Each row is a point. Each table stands for the endless flat space through its points: a line for two points, a plane for three, and so on. The two share one point or none. Which?

First (2 x 4)
[[-1.7  0.7  3.0 -2.8]
 [-4.1  0.7  5.7 -1.6]]
Second (3 x 4)
[[-2.8 -1.7  3.0 -2.7]
 [-2.0  2.2  3.6 -3.0]
 [-2.7  1.6  5.1 -1.5]]
They share: [-2.5  0.7  3.9 -2.4]

First (4 x 8)
[[-1.5 -2.9 -5.4 -0.9  2.6 -2.2  0.7 -0.8]
 [-4.2  1.4 -2.0  1.2  2.3  1.5 -2.1  2.7]
 [-0.5  1.0 -2.4 -3.7  4.3 -0.9 -1.1 -2.4]
 [ 0.7  3.3 -3.4 -4.3  2.8 -0.4  2.3  1.0]]
Second (3 x 8)
[[ 2.5  0.2 -2.7 -3.1  2.2  1.6 -3.5 -0.6]
 [-1.1  1.4 -3.1 -3.5  3.0 -0.8 -1.1 -0.2]
 [-1.4  0.5 -2.0 -2.4  4.4  0.6 -0.7  0.7]]
They share: no point

First (6 x 12)
[[ 2.6 -1.4 -2.1 -5.3 -0.3 -2.4 -2.8 -1.2  7.3 -0.9  3.2  5.7]
 [ 2.8 -0.6  0.2 -4.5  2.9 -3.9 -6.4 -4.2  4.7  1.0  1.1  2.7]
 [ 5.4  1.4 -0.1 -6.5 -2.3 -1.2 -6.0 -1.6  6.5  0.7  1.2  8.5]
 [ 3.1  0.0  2.5 -3.2  5.1 -3.7 -8.0 -5.9  2.3  1.9 -1.2  1.2]
 [ 0.8 -5.9  4.5  2.1  9.2 -1.6 -2.4 -5.0  1.3 -3.9 -2.7 -4.5]
 [ 3.3 -3.1  6.7  0.3  5.9  1.0 -2.6 -4.0  2.7 -4.0 -3.5 -0.3]]
Second (3 x 12)
[[ 2.9 -0.8  1.8 -3.2  1.8 -3.3 -3.8 -4.2  4.1  0.4 -1.3  2.7]
 [ 7.0 -3.5  0.7 -1.3  5.7 -1.7 -1.4  0.3  3.7 -3.4  1.9  3.0]
 [ 8.7 -3.8  0.2 -1.2  6.6 -1.6 -0.5  2.1  3.9 -4.5  3.3  3.3]]
They share: no point

First (6 x 18)
[[-1.7 -2.1 -3.5  3.9  1.4 -1.9 -6.7  4.8  2.1 -2.2  1.9 -3.1  4.7  1.8
  -2.6  8.8 -0.7  4.6]
 [ 0.9 -3.2 -1.2  3.0  1.7 -1.8 -7.6  2.2  1.5 -0.5  1.4 -4.8  4.9  2.7
  -3.8  9.0 -1.7  3.8]
 [ 5.8  0.7 -0.3  3.9 -2.3 -5.9 -2.9 -1.1 -3.4 -5.2 -2.3 -2.3 -0.8 -3.6
  -5.2  1.4  0.9 -1.4]
 [ 8.7 -7.2  2.7 -1.3 -4.8 -0.7 -0.1  4.7 -5.7 -2.5  3.0 -0.9  6.0 -2.9
  -2.6 -3.9 -5.5 -0.3]
 [ 3.6 -5.1  1.0  2.8  0.4 -1.1 -4.1 -2.4 -3.2  0.7  1.1 -2.2  0.4  0.6
  -6.4  2.8 -3.1  1.7]
 [ 5.9 -0.8 -1.0  0.2 -2.7 -3.0 -1.0  4.8 -3.3 -4.7  0.4 -3.8  4.1 -2.9
  -5.0  1.4 -1.7  1.6]]
Second (2 x 18)
[[ 3.4 -5.1 -1.0  2.1  0.5 -1.9 -3.2  4.0 -0.5 -6.1  1.9 -3.3  4.3 -1.7
  -2.0  1.9 -0.4  1.4]
 [ 3.2 -4.2 -1.1  2.3 -0.1 -2.2 -3.4  3.8 -0.8 -5.2  1.6 -2.9  4.0 -1.5
  -2.4  2.4 -0.7  1.5]]
They share: [ 2.8 -2.4 -1.3  2.7 -1.3 -2.8 -3.8  3.4 -1.4 -3.4  1.0 -2.1  3.4 -1.1
 -3.2  3.4 -1.3  1.7]
